Each row is a point. Examples show where two turns around zero, p and q, send a point. Write where each new point lands after one turn and then the other. Backwards means that the second turn is done in reverse. Each puzzle has new turns, and all numbers are rounded.

Turn p:
[-0.010, 0.051] -> [-0.023, 0.047]
[0.023, -0.045] -> [0.034, -0.038]
[-0.013, -0.006] -> [-0.011, -0.009]
Turn q:
[0.059, -0.018] -> [0.061, 0.007]
[-0.039, 0.024] -> [-0.045, 0.007]
[-0.002, 0.020] -> [-0.010, 0.018]
[-0.037, 0.007] -> [-0.037, -0.008]
[0.019, -0.033] -> [0.031, -0.023]
Where do these land?
p, then q backwards: [0.027, -0.006] -> [0.026, -0.010]
p, then q: [-0.035, 0.045] -> [-0.055, 0.014]
p, then q: [0.008, -0.039] -> [0.030, -0.026]

Turn p:
[0.011, 0.038] -> [0.008, 0.039]
[0.018, 0.025] -> [0.016, 0.026]
[-0.031, -0.026] -> [-0.029, -0.028]
[-0.015, -0.063] -> [-0.010, -0.064]
[0.016, 0.025] -> [0.014, 0.026]
Turn q:
[0.050, -0.008] -> [0.038, 0.034]
[0.002, 0.015] -> [-0.010, 0.011]
[-0.052, -0.007] -> [-0.028, -0.045]
Where do these land?
p, then q: [0.023, -0.016] -> [0.026, 0.010]
p, then q: [-0.001, 0.027] -> [-0.023, 0.015]
q, then p: [-0.067, 0.004] -> [-0.042, -0.052]
q, then p: [0.002, -0.031] -> [0.026, -0.016]
p, then q: [0.043, 0.016] -> [0.012, 0.044]

Turn p:
[0.033, 0.003, -0.030] -> [0.019, -0.001, -0.041]
[0.017, -0.040, 0.030] -> [0.014, -0.047, 0.019]
[-0.052, -0.017, -0.012] -> [-0.055, -0.001, 0.009]
[0.002, 0.054, 0.012] -> [0.023, 0.049, 0.013]
Turn q:
[-0.010, 0.028, 0.009] -> [0.001, 0.015, 0.027]
[-0.025, 0.012, -0.041] -> [-0.036, 0.033, -0.009]
[0.035, -0.062, 0.060] -> [0.040, -0.083, -0.012]
[-0.015, -0.017, -0.014] -> [-0.023, -0.005, -0.012]
[0.041, 0.031, 0.005] -> [0.046, 0.024, 0.003]
[-0.025, 0.008, -0.020] -> [-0.028, 0.017, 0.003]
Where do these land?
p, then q: [0.019, -0.035, -0.036] -> [-0.031, 0.001, -0.044]
q, then p: [-0.034, -0.001, 0.034] -> [-0.008, -0.025, 0.040]
q, then p: [0.005, 0.008, 0.029] -> [0.020, -0.019, 0.012]
p, then q backwards: [0.030, -0.026, -0.071] -> [0.027, -0.064, -0.042]
q, then p: [-0.028, 0.036, 0.011] -> [0.011, 0.014, 0.043]
p, then q: [0.008, 0.019, 0.034] -> [0.037, -0.008, 0.013]

Turn p:
[0.025, -0.035, -0.023] -> [0.046, 0.010, -0.014]
[0.021, -0.021, 0.027] -> [0.025, -0.005, 0.031]
[0.036, 0.025, 0.032] -> [-0.008, 0.028, 0.046]
[-0.052, 0.008, 0.037] -> [-0.038, -0.050, 0.014]
[-0.045, 0.020, -0.026] -> [-0.036, -0.014, -0.040]
[0.014, 0.003, -0.047] -> [0.011, 0.030, -0.037]
Turn q:
[0.042, 0.013, -0.008] -> [0.025, 0.025, -0.028]
[0.016, 0.038, -0.006] -> [-0.011, 0.022, -0.034]
[-0.035, -0.002, -0.033] -> [-0.017, -0.044, -0.010]
[-0.023, -0.049, 0.046] -> [0.003, -0.003, 0.071]
Where do these land?
q, then p: [-0.047, 0.014, -0.022] -> [0.013, -0.045, -0.026]
q, then p: [0.024, 0.013, -0.007] -> [-0.004, 0.024, -0.014]
q, then p backwards: [0.008, 0.004, 0.083] -> [0.061, 0.050, 0.026]
p, then q backwards: [0.024, -0.018, -0.034] -> [0.044, 0.004, -0.008]
q, then p backwards: [-0.037, 0.013, 0.009] -> [-0.022, 0.028, 0.018]
q, then p: [0.028, -0.026, -0.028] -> [0.036, 0.031, 0.005]

Turn p:
[0.017, -0.042, -0.027, 0.029] -> [-0.003, -0.024, -0.027, 0.048]
[0.028, 0.017, 0.017, 0.001] -> [0.015, 0.005, -0.024, -0.024]
[0.021, 0.037, 0.031, 0.038] -> [0.030, 0.045, -0.033, -0.013]
[-0.052, 0.037, -0.040, 0.007] -> [-0.053, 0.045, 0.029, 0.011]
[-0.030, -0.007, 0.035, -0.040] -> [0.020, -0.013, 0.051, -0.025]
[0.016, -0.042, -0.016, -0.035] -> [-0.009, -0.058, 0.003, 0.002]
Turn q:
[-0.034, -0.021, -0.030, -0.008] -> [-0.039, -0.026, -0.018, -0.007]
[0.043, -0.020, 0.015, -0.033] -> [0.026, -0.026, 0.042, 0.021]
[-0.014, -0.006, -0.001, 0.011] -> [-0.012, 0.004, -0.013, 0.005]
[-0.037, 0.065, -0.010, -0.012] -> [-0.018, 0.034, 0.002, -0.066]
[-0.020, -0.028, 0.002, -0.031] -> [-0.034, -0.022, 0.020, 0.010]
[0.034, 0.039, 0.039, 0.073] -> [0.060, 0.069, -0.029, 0.018]
[0.027, -0.030, -0.014, 0.000] -> [0.017, -0.033, -0.004, 0.021]
Where do these land?
q, then p: [0.009, 0.035, -0.024, -0.046] -> [0.020, -0.042, 0.024, -0.035]
p, then q: [0.009, -0.053, 0.015, 0.021] -> [0.034, -0.013, -0.030, 0.037]
q, then p: [0.010, 0.011, -0.023, 0.017] -> [-0.021, -0.020, -0.013, -0.004]
q, then p backwards: [0.009, -0.002, 0.056, 0.012] -> [-0.042, 0.002, 0.007, 0.039]
p, then q: [-0.067, -0.024, 0.005, -0.035] -> [-0.009, 0.051, 0.031, 0.052]
p, then q: [0.030, 0.033, -0.029, 0.031] -> [-0.013, -0.011, -0.030, -0.051]

Turn p:
[-0.030, 0.025, 0.002, -0.043, -0.002, -0.021] -> [0.010, 0.006, 0.039, 0.027, -0.006, -0.037]
[0.019, 0.016, -0.026, -0.023, -0.023, 0.045] -> [0.037, 0.013, -0.007, -0.035, 0.032, -0.022]
[0.013, 0.030, 0.031, -0.022, 0.018, 0.024] -> [0.016, -0.002, 0.017, 0.021, 0.049, 0.007]
[-0.036, -0.070, -0.028, 0.050, 0.014, 0.031] -> [-0.055, -0.047, -0.019, -0.066, -0.023, 0.009]
[0.027, 0.029, 0.046, 0.024, -0.038, -0.031] -> [0.035, 0.031, 0.009, 0.030, -0.020, 0.056]
[0.032, -0.029, 0.013, -0.023, 0.051, 0.000] -> [-0.012, -0.037, -0.038, 0.035, 0.030, -0.007]
[-0.051, -0.004, -0.035, 0.029, 0.043, -0.019] -> [-0.077, 0.006, 0.013, -0.009, -0.017, -0.021]
[0.029, 0.031, -0.019, -0.034, -0.030, -0.008] -> [0.046, 0.036, -0.008, 0.009, 0.004, -0.026]
[-0.004, -0.028, 0.016, 0.043, -0.032, -0.022] -> [-0.001, -0.006, -0.006, -0.011, -0.049, 0.042]
Turn q:
[-0.032, -0.038, 0.030, 0.022, 0.007, 0.017] -> [-0.013, 0.049, 0.032, -0.014, 0.020, 0.007]
[0.015, -0.021, -0.022, -0.042, -0.025, 0.007] -> [0.002, -0.045, 0.003, -0.035, 0.017, -0.004]
[0.017, 0.031, -0.012, -0.062, -0.027, 0.020] -> [0.054, -0.053, -0.007, -0.024, -0.003, -0.007]
[0.014, 0.057, 0.035, 0.071, -0.011, -0.048] -> [-0.010, 0.044, -0.028, 0.059, -0.053, -0.056]
[-0.020, -0.012, -0.015, 0.014, -0.014, -0.019] -> [-0.026, 0.011, -0.013, -0.020, -0.012, -0.001]
[-0.042, 0.001, 0.005, 0.021, 0.068, 0.001] -> [-0.004, 0.050, -0.011, 0.028, 0.012, 0.057]
[0.041, -0.026, -0.013, -0.067, -0.006, 0.008] -> [0.014, -0.065, 0.003, -0.019, 0.048, -0.005]
[0.007, 0.007, -0.008, 0.043, 0.007, 0.015] -> [-0.018, 0.009, 0.021, 0.025, -0.028, 0.007]
Where do these land?
q, then p: [-0.026, -0.024, 0.035, -0.007, 0.040, 0.003] -> [-0.025, 0.020, 0.008, 0.012, 0.054, 0.005]
p, then q backwards: [0.031, 0.005, 0.034, -0.051, -0.004, -0.002] -> [0.034, 0.032, 0.030, -0.029, 0.027, 0.010]
p, then q: [-0.042, 0.020, -0.041, -0.034, -0.020, -0.039] -> [0.003, 0.019, -0.047, -0.001, -0.015, -0.064]
q, then p: [-0.009, -0.051, 0.000, -0.012, -0.013, 0.030] -> [0.004, -0.038, 0.025, 0.032, 0.026, -0.007]
q, then p: [0.028, 0.048, 0.004, -0.032, -0.028, 0.051] -> [0.045, -0.022, -0.056, 0.018, -0.015, 0.035]
p, then q backwards: [-0.006, -0.042, 0.016, 0.052, -0.020, 0.020] -> [-0.029, -0.003, -0.064, -0.018, -0.005, 0.015]
q, then p: [-0.019, 0.021, -0.018, 0.032, 0.023, -0.043] -> [-0.011, 0.039, 0.016, -0.048, -0.011, -0.014]
p, then q: [0.044, 0.022, -0.030, 0.051, 0.022, -0.020] -> [0.024, -0.008, -0.015, -0.005, -0.060, 0.049]
